Each row is a point. To make a cloud, some directions were put in groups of two or more. Within a group, all points are equally far from the middle, so they leave a hole (a ring in 2 directions, a hollow ball in 3). The other directions are filled evenly. Then the cloud was stretched, turned, moved and blurred a little. How many holes are there, and how many directions does each take, smallest first?

Cloud (13 x 2)
[[-38   0]
 [ 35  18]
 [-17 -55]
 [ 35  67]
 [ 32  26]
 [ 25  10]
 [ 48   0]
 [ 49  17]
 [ 34 -14]
 [  2  68]
 [-31 -19]
 [ 17  54]
 [ 12 -65]]
Holes: 0

Cloud (22 x 3)
[[-64  -9  21]
 [  7  61  -8]
 [ 15  -3  48]
 [ 15  39 -41]
 [-70  21   7]
 [-57  -9  31]
 [-66  14 -33]
 [ 15 -36  28]
 [-49  12  43]
 [ 40 -20  -5]
 [-66  20 -29]
 [-18 -53   3]
 [-25 -16  50]
 [ -8  39 -53]
 [-47 -41 -19]
 [ -2   5  56]
 [ 44   9  -2]
 [-40   0  49]
 [-62 -11  23]
 [-56 -30  14]
 [-60 -26 -24]
 [-39 -22 -53]]
Holes: 1 (3)

Cloud (30 x 4)
[[-36   9  24  30]
 [-32 -64   3  43]
 [ 50 -19  14 -46]
 [-33 -31  30  30]
 [-37 -29 -21  18]
 [-17 -84  10  42]
 [ 26  51  52 -18]
 [ -5 -50   8 -16]
 [ 11 -59 -37  -9]
 [ 61   3 -24 -55]
 [ 28  16  56  -3]
 [ 41  18  49  -5]
 [-26 -60  18  29]
 [ -3 -74  19  19]
 [ 58  67 -21 -87]
 [-13   9 -49 -30]
 [-11 -19  51   6]
 [ -1   7  59   7]
 [  3 -11 -57   4]
 [-32 -10   7  58]
 [ 59  25   8  10]
 [ 28  28 -19  29]
 [ 46  -9 -33 -56]
 [-21  -9  31  63]
 [ 53  25  39 -49]
 [ 27  54  42  -6]
 [-19 -40 -17 -16]
 [-11 -24 -15 -44]
 [ 64  33  18 -33]
 [ 42   1 -33 -66]]
Holes: 1 (3)

Cloud (56 x 6)
[[ -34   23   60  -17   42   -8]
 [ -24   39   36   13   37   16]
 [  12  -70   19  -29   32  -60]
 [   3    1  -23   41  -23   59]
 [  40  -29  -63   25   37    1]
 [  39  -88  -19   31   28    8]
 [  21   14   11   -9  -64   33]
 [  11   -8   56   26   -7   46]
 [  -2    0   51   51  -25   53]
 [  37  -58  -13   29  -11    5]
 [ -37  -28   -6    5   97  -28]
 [   1  -63   15   46    1   -7]
 [ -15   39  -25    0  -36   13]
 [ -15  -51   37  -25   45  -38]
 [  76  -21  -32  -27   22    9]
 [   5  -69    2   41   57  -30]
 [ -37    1    5   17   24  -53]
 [  27  -23    4    2  -45   12]
 [ -51   26   44    0   29   46]
 [  49   14  -57   83    0  -12]
 [ -19  -36    3   16  -17   20]
 [  26   41    1  -55  -50   54]
 [  32  -51  -21  -27  -28    0]
 [  21   13   18  -36  -71   17]
 [ -33  -36   14   -2   50   -8]
 [ -56   35   33   -9   36   29]
 [ -15   59  -18  -60   37    8]
 [ -34   45   25  -69    0   19]
 [  20  -62   36   -7   27   22]
 [ -37  -14  -42  -14   58  -35]
 [   8  -58   -4   13   29   -4]
 [ 100  -31  -31   -9    3  -24]
 [  15   -4   51   -7   27   -2]
 [  54    4    8   14    6   18]
 [ -25   13   29  -14   82  -26]
 [  -9   -7   29   -2   36  -24]
 [ -16   16  -17   47   32   29]
 [   2  -57    6  -22  112  -46]
 [  31    1   65  -23   20  -11]
 [ -34   17   20  -39   32  -13]
 [  22  -64  -23   11   20   -5]
 [  16  -44  -21  -28  -17  -11]
 [  27  -29  -66   -4   69  -18]
 [  16   -6   16    7   12   58]
 [  83   -6  -60  -37   30   26]
 [  35  -13    2  -65   20    2]
 [  49  -51   12   -1   64    7]
 [ -49    0   -4  -12   55  -22]
 [  39  -41  -57  -21   24  -32]
 [  45  -20  -18   22    6   29]
 [  62 -119   43   49  -42   -9]
 [  12   14  -56  -17   18  -59]
 [ -45   45 -104   15   63  -35]
 [  49  -14  -60   27  -14   -7]
 [  14   12    4  -27   35  -41]
 [   4  -18  -19   81   27   -4]]
Holes: 0
